Each point is reached from the start by the listed moves, each made 0, 1 or 2 times, or once backwards (-1), plus a little noise. Say if it took an odd or an even number of moves. Then give how often each move was made.

Moves:
(1): [28,2,22]
(2): [-14,38,13]
Start: [-13,-9,15]
Points:
[1,-48,3] => odd (0, -1)
[-2,33,49] => even (1, 1)
[-70,67,19] => odd (-1, 2)

Moves:
(1): [30,-4,13,-2,-6,2,3,-8,1,-10,0]
(2): [-1,22,0,2,1,13,8,-6,-1,2,-3]
(3): [-8,-10,24,3,-9,6,-2,6,-1,4,-1]
(4): [6,-2,-3,29,0,7,2,-8,-3,-2,1]
(5): [1,0,4,-3,19,1,-3,0,5,-5,-3]
(6): [2,-3,-12,-6,2,24,1,3,10,-3,7]
(7): [-1,-8,0,0,2,-1,27,3,2,-8,-5]
(8): [5,5,-4,-1,2,2,-5,19,1,-4,-10]
(9): [1,3,4,0,-4,-6,0,1,24,4,-2]
(10): [4,-1,1,0,7,-4,6,2,-2,25,0]
(11): [1,4,2,3,1,-3,4,8,-1,-5,15]
Start: [6,-14,-13,0,6,14,17,-2,-1,5,8]
Points:
[-10,-9,-31,-18,8,-60,69,74,38,18,2] => odd (-1, -1, -1, -1, -1, -1, 2, 2, 2, 1, 2)
[85,-23,3,46,6,95,91,25,19,-21,4] => even (2, 1, 1, 2, 0, 2, 2, 2, 0, 1, 1)
[-15,12,-52,-25,5,-7,40,56,25,1,-2] => odd (-1, 0, -1, -1, -1, 0, 1, 2, 1, 0, 1)
[-3,-69,22,62,7,-2,59,-24,-7,-37,1] => even (0, -1, 1, 2, 1, -1, 2, -1, 0, -1, 0)

Moves:
(1): [30,-4,7,2,-3,-1,-1,-3,0,-2,-2,-3,3,4,0,-5,0,-5,5,-5,0,-1,-1,-2,-1,4,-4]
(2): [2,17,-1,1,1,0,2,1,-1,0,-3,1,-2,2,2,-4,-3,0,3,2,-1,1,1,-3,2,1,3]
(3): [-5,0,23,-5,-1,-1,-1,-2,1,1,2,5,-1,-5,3,-1,-2,-3,-1,0,3,3,4,-1,1,7,5]
(4): [-1,-1,2,20,-1,-2,2,-3,-1,3,2,1,2,-2,2,1,-1,-1,1,0,0,0,-2,-2,-1,3,0]
(5): [3,1,0,0,20,1,2,-4,3,3,2,-6,-2,4,1,1,-1,6,-1,4,3,-4,4,1,-3,-6,6]
(6): [-1,1,1,0,0,19,1,-5,2,-1,4,2,7,-3,0,0,-2,-5,-1,1,1,-2,0,2,2,0,-4]
(7): [3,-5,2,-3,-2,0,31,-4,1,-7,0,2,-2,-1,7,6,3,-2,-3,-4,7,-3,5,1,-1,-1,7]
(8): [2,2,2,0,3,1,-2,19,0,0,3,0,-2,-2,4,-1,-2,1,-4,-3,4,0,-1,1,-6,2,0]
(9): [4,0,-2,2,-3,-4,0,3,17,-2,-4,1,-3,4,-1,-2,-7,0,-1,1,-1,-5,3,1,0,0,-1]
(10): [-2,-1,-2,-6,-2,3,2,5,2,26,-5,-2,0,2,-8,-3,1,-6,1,4,4,-3,4,4,7,-1,5]
(11): [1,1,-4,0,-1,-9,0,-1,1,1,27,8,9,0,2,7,8,1,-2,-2,2,-2,10,-3,1,-2,-2]
(12): [2,-2,0,3,7,2,-1,-1,-5,-1,-1,30,-5,0,-5,-1,-1,1,0,-3,2,-2,4,-3,-2,-1,-3]
(13): [-3,0,-4,1,4,-5,-1,5,0,-4,-2,7,28,5,-3,5,-6,0,0,3,8,1,-3,1,5,-1,2]
(14): [0,1,0,-2,2,4,0,-1,-3,1,1,0,0,19,4,4,2,-1,0,0,-1,3,-3,-1,4,4,2]
(15): [4,-3,-8,-1,-3,0,-6,0,-2,10,-3,4,3,-7,25,1,6,-3,-2,2,-2,2,1,-2,7,4,3]
(16): [3,5,1,-2,1,0,-2,0,2,0,-1,-2,-2,-5,-2,20,-1,1,2,1,-1,1,5,6,-2,4,0]
(17): [-2,4,7,1,4,-1,-2,3,5,-3,-6,-3,4,-3,-6,-4,26,1,-6,1,-7,-5,2,2,2,3,-3]
(18): [6,-3,6,-1,-4,4,3,-3,5,2,-4,-1,3,2,-1,2,-1,27,-3,-9,-4,7,-4,-2,5,-1,3]
(19): [-3,-3,0,-3,1,2,1,0,3,-3,2,2,2,-2,2,-4,4,1,21,2,-5,0,2,3,0,3,0]
(20): [7,-5,1,-1,-10,4,-2,3,-10,-7,6,-1,-3,3,-1,-2,0,5,-7,29,3,-1,6,5,1,-2,5]
(21): [-1,3,0,2,-5,-3,-7,-4,3,-1,1,-1,-4,1,-2,0,5,3,8,5,20,-1,-2,0,5,0,-4]
(22): [1,-2,0,2,4,0,0,1,4,0,-2,-2,1,-1,-3,-1,3,-5,1,2,0,22,-1,-2,-4,0,4]
(23): [-1,-5,-6,1,-2,6,-4,0,-6,-4,-5,0,2,1,1,-5,-1,1,-2,-7,1,4,21,-2,0,-3,5]
(24): [2,4,2,4,-4,-4,-2,-6,1,-5,3,1,0,1,2,-9,-2,2,-5,-2,1,3,0,24,-5,8,7]
Start: [-3,-5,-5,6,-3,-1,9,-9,-1,-12,3,1,-5,-6,14,1,8,8,-4,2,-6,-7,8,-1,17,6,-10]
Points:
[47,-26,-14,51,-61,18,28,2,24,-32,38,16,-29,-38,59,-27,-14,-25,30,29,20,-48,0,65,-4,43,-22] => even (1, -1, -1, 2, -1, 2, 1, 2, 2, 0, 0, 0, -1, -1, 1, 0, -1, -1, 2, 1, 1, -1, -1, 2)
[-18,37,52,42,70,2,31,-41,8,-10,23,74,30,3,16,6,75,9,23,-9,40,1,35,-14,36,21,7] => odd (0, 2, 2, 2, 2, 1, 1, 0, -1, 0, 1, 2, 1, 1, 0, 0, 2, 0, 1, -1, 2, 1, 0, 0)
[95,14,23,10,59,14,38,-12,41,-40,-55,15,-50,4,4,2,41,65,-31,-61,-24,5,10,-9,-3,5,-15] => odd (2, 1, -1, -1, 2, 0, 1, 1, 1, -1, -1, 2, -1, 0, 0, 1, 2, 2, -1, -1, 0, 1, 0, 0)

Moves:
(1): [21,-3,-3,7,-3,-5,2,3,-1,5,-2,-7,-3,1,-5,2,2,-4,4,-3,-2,0,2,-3,7,-6,1]
(2): [4,16,2,-3,-1,-2,-1,-5,9,5,2,4,2,-1,4,-4,0,-1,2,-1,-3,-5,0,-1,0,5,-1]
(3): [2,-4,19,0,4,2,3,0,-1,3,-5,3,-3,-1,0,-1,5,-3,-7,0,-4,-3,-2,3,1,2,-4]
(4): [-5,0,-1,19,2,2,-2,1,4,7,1,-1,4,-2,-1,5,-3,-1,-5,2,-5,3,1,-1,3,-3,0]
(5): [0,1,-10,2,23,-2,-3,-3,2,-4,-3,-10,3,-3,-4,-7,1,-5,-1,3,-3,-3,1,7,-2,-1,-2]
(6): [5,-3,0,3,0,24,-1,1,-2,4,-1,-2,-3,0,-2,3,-6,0,-4,-3,4,-4,-12,0,6,-4,-2]
(7): [-3,4,2,4,0,3,26,1,1,-6,2,4,-1,6,-4,-3,5,0,3,2,-8,-6,-1,0,-3,-7,3]
(8): [3,3,-1,-4,1,-3,-4,22,-4,-2,1,-1,3,-2,4,1,4,-3,0,3,2,-4,-2,-2,5,-2,-4]
(9): [-3,-10,-2,-4,-3,3,-4,4,22,-3,-5,1,-6,-2,6,-1,4,4,7,2,0,-9,-1,-5,3,1,-6]
(10): [1,-5,-3,-10,6,0,5,1,-4,31,6,3,0,-2,2,-5,0,11,3,-2,-3,1,0,-2,10,-1,-1]
(11): [-1,-5,4,2,6,-3,4,-4,5,-3,22,-7,5,-4,7,-5,-2,2,-6,0,-1,1,-9,2,3,-5,3]
(12): [6,-4,-4,6,12,-1,-8,4,-2,-1,4,22,-13,2,2,5,1,5,-4,-2,2,-3,0,7,-2,-1,-5]
(13): [2,-1,-1,-4,5,4,1,-2,1,0,-2,5,17,-3,-3,0,6,0,2,-1,-2,4,0,-1,-1,-5,-3]
(14): [-1,0,2,0,3,-1,-3,1,2,1,0,0,2,18,4,1,4,-2,3,-1,-2,-1,-6,-5,-2,4,1]
(15): [1,-1,2,-3,3,-1,0,-2,-4,2,-7,-2,6,2,20,2,-2,5,2,7,-3,-4,-1,1,-5,-3,7]
(16): [-1,1,1,-4,4,-6,6,-2,3,1,3,2,2,-2,-2,25,6,-1,-8,-2,4,-9,-1,0,-3,3,-5]
(17): [-3,2,-2,7,-4,6,-1,-1,-9,-2,7,2,-3,-5,2,-8,33,9,-5,3,0,2,-5,2,-3,-3,3]
(18): [2,6,8,2,7,3,2,5,-7,-8,2,-7,-1,1,3,3,2,26,9,-10,8,3,5,-5,3,2,4]
(19): [-1,0,3,1,5,4,-2,0,-1,0,3,3,-2,-5,0,6,4,-7,17,-4,-1,2,0,1,5,-1,1]
(20): [7,1,5,-6,0,1,-5,-2,0,-3,6,0,-3,1,-9,2,-3,7,5,24,0,1,2,-7,-1,2,-2]
(21): [1,2,6,3,2,-2,2,4,1,4,-2,4,-1,-2,-2,-3,1,-3,4,3,17,1,-3,0,-3,-4,7]
(22): [6,11,1,-12,7,6,0,8,8,-2,-1,1,-9,4,5,6,9,-4,-2,-2,1,20,5,6,-5,-5,-1]
(23): [0,-2,-1,2,1,6,0,2,1,-4,3,2,0,5,-1,0,5,-10,-2,-1,5,-6,22,6,5,3,5]
(24): [2,-3,-3,4,-8,2,-2,10,7,0,0,-5,6,2,2,0,-4,3,6,2,0,-2,-6,25,-3,5,1]
Start: [4,-10,2,-20,-3,-1,-11,15,0,11,-2,15,-1,-5,8,-3,-14,6,-2,13,-4,-3,0,-8,4,6,1]
Points:
[5,-41,36,-52,85,15,-1,13,-3,5,-21,3,-5,-30,31,5,63,66,21,0,3,-26,4,-33,15,-2,-11] => odd (0, -1, 2, -1, 2, 0, 0, 0, 2, 1, 0, 0, 1, 0, 1, 1, 1, 2, 1, 0, 0, 0, 0, -1)
[37,15,3,-27,44,26,-14,94,52,-7,17,-6,-25,-15,51,31,-41,37,29,37,-27,2,-29,46,11,-9,-19] => odd (0, 1, 0, 1, 1, 1, 1, 2, 1, 0, 1, 1, -1, -1, 1, 0, -1, 1, 1, 1, -1, 2, -1, 2)
[32,-13,11,2,54,12,12,95,22,40,-39,3,-41,31,44,38,88,5,-1,-10,4,-9,25,-36,26,-24,2] => odd (2, -1, 1, 2, 1, 0, 1, 2, 2, 1, -1, 0, -1, 2, 1, 1, 1, 1, 0, -1, 1, 2, 1, -1)
[54,-75,19,34,61,33,-25,35,17,77,33,45,-5,14,54,26,-30,-44,5,16,-8,-62,-14,-28,67,-27,6] => odd (2, 0, 1, 2, 0, 2, 0, 1, 1, 1, 2, 2, 0, 2, 2, 0, -1, -1, 2, 0, 1, -1, 2, -1)
[1,-1,24,-19,-1,11,63,25,-21,39,21,19,50,-15,-8,-30,-31,-11,4,15,-9,15,25,-39,32,-38,24] => odd (0, 0, 0, 1, -1, 0, 2, 1, -1, 1, 1, -1, 2, -1, 0, -1, -1, 0, 0, 0, 1, 0, 1, -1)

Moves:
(1): [6,0,2,-3,8,5,5,2,5,-8,-8,3,-7,11,4,3,-5,-4,0,0,1,16,-4,-4,-8,-2]
(2): [2,6,0,6,-11,5,0,8,-13,4,9,-4,-2,-2,-5,-1,-2,-3,8,3,-1,8,12,8,3,-19]
(3): [-12,-6,19,-13,6,9,-4,4,7,9,5,-6,0,4,3,13,1,-1,17,6,4,3,-4,2,6,-2]
(4): [-2,5,-2,5,7,-7,18,-19,0,5,0,-9,-1,0,15,-1,3,3,2,4,0,1,4,0,-14,-4]
(5): [2,6,-6,-6,16,2,1,-7,3,0,-1,-8,-9,9,-4,4,-10,6,-4,9,-4,3,15,4,2,3]
(6): [-1,1,-10,5,6,10,1,0,-1,-11,-4,-3,-6,-9,13,3,5,15,2,-1,7,0,-3,4,6,-4]
(7): [-10,12,4,-7,13,2,18,-9,3,7,-13,13,6,-18,4,-2,1,6,-1,5,-2,3,6,8,6,2]
(8): [8,-4,-1,-3,3,-2,0,13,3,-1,-8,-8,8,1,7,-6,2,8,7,15,1,-8,1,12,-12,0]
(9): [-4,-3,6,-6,-3,1,6,4,17,-1,5,0,4,-6,-5,1,-3,6,-4,-10,-8,-8,4,-9,-6,3]
(10): [18,1,11,4,6,6,3,-9,6,14,-3,3,-8,-1,0,-1,-2,9,6,-15,6,-15,-9,2,-11,2]
(11): [3,-12,1,0,0,-2,13,3,-3,-2,12,6,6,2,4,1,-3,0,0,-4,8,-8,5,-1,1,7]
(12): [-6,4,-9,-1,5,-11,-10,-7,1,-2,5,14,2,4,3,5,1,-4,8,7,12,-2,-7,4,-6,-20]
(13): [3,1,6,-15,-3,7,-2,-7,-4,0,1,1,21,7,-5,-4,3,-3,-1,-2,2,0,14,8,2,-4]
(14): [-11,7,0,3,-4,1,0,3,1,-1,0,6,3,14,-9,-1,4,2,0,-7,2,-4,-3,1,1,6]
(15): [4,12,1,-5,1,-2,0,5,8,8,8,-11,2,0,23,-5,-8,-14,0,2,-2,2,6,-7,9,5]
(16): [8,8,5,2,5,-5,4,-7,2,2,-2,-6,4,-5,-6,19,-10,-7,5,-6,-2,-2,-9,2,-8,7]
(17): [7,8,3,9,19,3,2,4,3,11,3,-5,3,-8,-2,4,15,-2,-1,-4,3,5,-3,-2,3,5]
(18): [7,6,9,-8,6,-15,13,-4,-1,-9,0,2,-8,-8,10,2,9,2,-4,-5,-5,-1,-7,12,-1,-6]
(19): [6,5,-15,-7,0,-5,6,-6,2,-3,-2,4,2,4,1,-6,9,9,16,12,-3,3,-6,2,6,-4]
(20): [1,3,-5,-2,-5,5,5,-7,2,-2,2,6,-5,1,4,1,6,1,-4,12,0,-3,-4,7,-11,0]
(21): [4,6,1,-8,-3,-7,5,1,-9,6,-2,-3,1,-4,-2,12,1,2,-6,2,11,-2,-4,-5,-3,-6]
(22): [0,-7,-10,-1,-3,-2,-5,-1,3,6,-3,-2,2,5,-3,-4,-4,8,0,-4,-2,13,1,11,0,2]
(23): [-1,4,-5,0,-1,-5,-4,-2,-1,4,-7,3,-6,1,6,8,1,1,1,0,-8,5,9,-1,-1,2]
(24): [-9,-10,-10,-17,-9,-6,8,-7,15,-6,-3,8,-3,0,-4,-12,14,-11,12,-1,10,-6,1,14,5,3]
Start: [4,-12,-5,-11,10,-5,9,-6,-21,-11,-1,-1,13,1,2,4,1,-13,-20,-10,2,2,-19,3,-12,6]
Points:
[4,-36,8,-81,16,4,45,-27,-12,30,-2,58,-16,4,7,-16,-16,-19,32,36,48,-24,50,95,-17,-27] => even (0, 2, 1, -1, 2, -1, 2, 1, -1, 2, 2, 1, 0, -1, 0, -1, -1, 0, -1, 1, 0, 0, 1, 2)
[71,-8,19,-54,62,-21,46,-19,-34,21,-12,-27,15,-2,30,-3,27,12,-42,42,4,-50,24,36,-37,39] => even (-1, -1, 0, 0, 2, -1, 0, 2, -1, 1, 1, -1, 1, -1, 0, -1, 1, 1, 0, 1, 1, -1, 1, 0)
[12,-1,-52,-73,-52,-92,21,15,-34,-61,7,42,16,24,18,-36,86,-68,-12,35,45,-26,-57,41,-7,-31] => odd (0, 0, -1, -1, -1, -1, -1, 1, -1, -1, 0, 1, 0, 1, 1, -1, 0, 2, 1, 1, 2, -1, 0, 2)
[-45,-8,-12,-94,-47,47,10,23,31,-11,41,-75,13,26,24,36,-17,-29,16,33,10,-20,70,44,6,12] => odd (-1, 2, 2, 0, 2, 2, -1, 1, 2, -1, 0, -1, 1, 1, 2, 1, -1, -1, -1, 2, 1, 0, 1, 2)
[56,27,-53,-56,28,-19,1,-70,-5,40,-14,-65,27,48,74,53,-57,7,31,7,62,-15,37,70,-92,-40] => even (0, 1, 0, 2, 2, 2, -1, 2, 0, 2, 0, 2, 2, 0, 2, 2, -1, -1, -1, 0, 2, 2, 2, 1)
[21,18,11,32,79,-36,38,-62,0,35,33,7,64,6,-36,24,-3,13,-26,-62,-3,-40,4,-6,-75,1] => odd (-1, 0, -1, 2, 1, -1, 0, 0, 2, 1, 1, 2, 1, 1, -1, 1, 2, 0, 0, -1, -1, 0, 0, -1)

Moves:
(1): [5,0,-9,1,-13,1,7,0,-3,5,-3,-7,0,14,8,-8,12,-1,1,6,5,9,3,8]
(2): [3,5,6,-10,2,3,2,2,2,-4,3,-4,5,1,2,-6,-7,-2,-1,-1,3,-1,-5,4]
(3): [6,-9,-2,-4,5,0,-6,1,7,-8,1,-3,1,4,4,1,-3,1,-4,-3,0,-5,-2,1]
(4): [9,5,-3,0,-3,8,-7,5,7,-2,1,-2,8,4,4,3,-5,7,2,-4,1,9,6,4]
(5): [-1,3,-6,-7,11,6,1,3,0,3,-8,-1,8,5,3,1,-1,-4,2,-2,-6,1,-1,1]
(6): [3,-3,-5,9,1,2,1,-3,8,4,11,-6,3,-3,-6,-1,1,-3,0,-3,-1,2,2,-6]
(7): [0,-10,2,-2,2,2,14,-2,-1,1,2,7,6,-1,3,3,2,4,0,-5,-4,-2,3,-6]
(8): [1,-6,-3,3,1,3,7,14,-5,4,-3,1,-3,-6,-1,2,1,3,7,-7,4,4,-7,-3]
(9): [1,0,-4,-3,3,-2,2,1,9,-5,0,-2,-1,3,-4,-5,-1,1,-1,-3,0,5,2,1]
(10): [1,-1,5,-1,5,-2,3,6,1,9,-2,-6,-3,5,3,1,5,3,-1,-1,-3,2,4,-2]
(11): [1,4,2,2,3,-1,-4,-6,-3,-3,2,1,-6,2,-3,-6,-4,-3,-1,-8,-6,-5,3,5]
(12): [1,-5,1,-2,-6,4,2,-1,2,4,-2,5,-7,-7,6,0,7,-1,-1,-5,0,4,-4,-4]
(13): [-2,-2,0,-2,-6,4,3,1,2,6,-7,1,4,-1,-3,0,1,6,0,-8,5,-5,1,3]
(14): [-5,2,0,-15,-8,6,2,13,5,-1,-2,-1,2,14,5,7,0,-3,0,2,-13,-5,-7,1]
(15): [-10,2,1,-2,3,3,-3,-11,-4,-8,5,-10,-1,0,6,-1,1,7,0,0,-2,-1,-5,9]
(16): [8,4,1,-5,-2,-8,0,-7,3,7,5,-5,6,2,-10,12,10,-4,9,-10,-2,2,-10,-2]
(17): [-2,0,1,3,-2,4,-3,1,-6,-8,1,-3,3,-1,2,-1,6,-2,-5,-2,-1,0,4,-2]
(18): [4,0,-2,0,-2,2,-2,3,0,0,1,-1,7,-3,-3,-7,-1,4,-5,0,-6,2,0,3]
(19): [3,4,-2,0,1,5,-8,1,-2,3,3,-1,1,8,-5,-2,11,0,11,4,5,3,1,6]
(20): [-8,-4,-1,-1,1,-6,-7,6,2,-3,10,4,9,1,4,-6,-4,-5,-8,0,3,5,-2,11]
(21): [2,4,-4,6,6,4,2,-4,-3,0,1,0,-6,9,-2,3,5,3,-9,4,10,2,-4,7]
(22): [-3,-13,1,-3,-4,7,1,-3,1,0,-1,-5,4,3,-5,0,-4,0,-2,-5,2,10,4,2]
(23): [-2,-1,-6,-7,2,2,5,7,-5,1,2,1,-2,-6,2,1,1,-6,0,1,-1,2,9,8]
(24): [-4,1,8,3,0,2,2,2,-1,0,-9,0,0,0,1,3,3,-4,7,2,-5,-4,-2,9]
Start: [9,4,8,1,2,-4,-10,6,1,0,3,-9,3,3,-3,-1,-6,13,-4,-7,-2,0,0,0]
Points:
[39,-31,-19,-24,28,6,0,20,31,34,-14,-24,34,45,-50,-12,1,27,-6,-43,4,32,-18,-4] => even (0, 0, 1, -1, 2, 0, 0, 1, 2, 1, 0, 0, 1, 0, -1, 1, -1, 2, 1, 0, 1, 2, -1, -1)
[-1,-47,20,-34,-36,5,-7,23,27,1,12,-14,17,61,42,-54,38,17,-25,-21,-2,-4,15,24] => odd (2, 1, 2, -1, -1, 0, 2, -1, 1, 2, 1, 2, 2, 1, 0, -1, 1, 0, 2, 2, -1, 0, -1, 0)
[21,6,20,0,28,18,-71,-63,19,-46,48,-59,15,10,-23,-18,-5,25,-33,-45,23,-6,-21,16] => even (-1, 2, 2, 0, 0, 1, -1, -1, 0, 0, 1, 1, 1, -1, 2, 1, 2, 0, 1, 0, 1, 1, -1, -1)
[17,-15,-1,-25,-65,3,-6,72,29,39,-3,-33,46,48,-31,-6,-11,29,12,-45,-1,44,-8,4] => odd (1, 0, -1, 1, -1, 0, -1, 2, 1, 1, 0, -1, 2, 2, -1, 1, 0, 1, 0, 1, -1, 2, -1, -1)
[6,42,20,-13,46,10,-37,-23,20,-30,58,-37,66,60,-4,21,-4,30,-33,-56,-31,-15,-22,41] => odd (-1, 1, 0, 2, 1, 1, 2, -1, 0, 1, 2, -1, 1, 1, 2, 2, 2, 0, 0, 2, 2, -1, -1, 0)
[70,-17,-20,31,18,-7,17,-45,11,25,41,-4,-18,10,-9,11,59,4,-16,-10,21,-1,-6,-40] => even (1, 0, 2, -1, 0, 2, 2, -1, -1, 0, 0, 2, -1, -1, -1, 1, 0, 0, 1, -1, 2, -1, 0, -1)
[-52,-6,-2,-10,-4,39,5,52,-54,-47,20,-17,14,32,29,-26,-6,-6,-22,-4,-34,14,2,95] => even (1, 0, -1, 0, 0, 0, 1, 2, 0, -1, 2, -1, -1, 2, 2, -1, 2, 1, 0, 2, 1, 1, 2, 2)
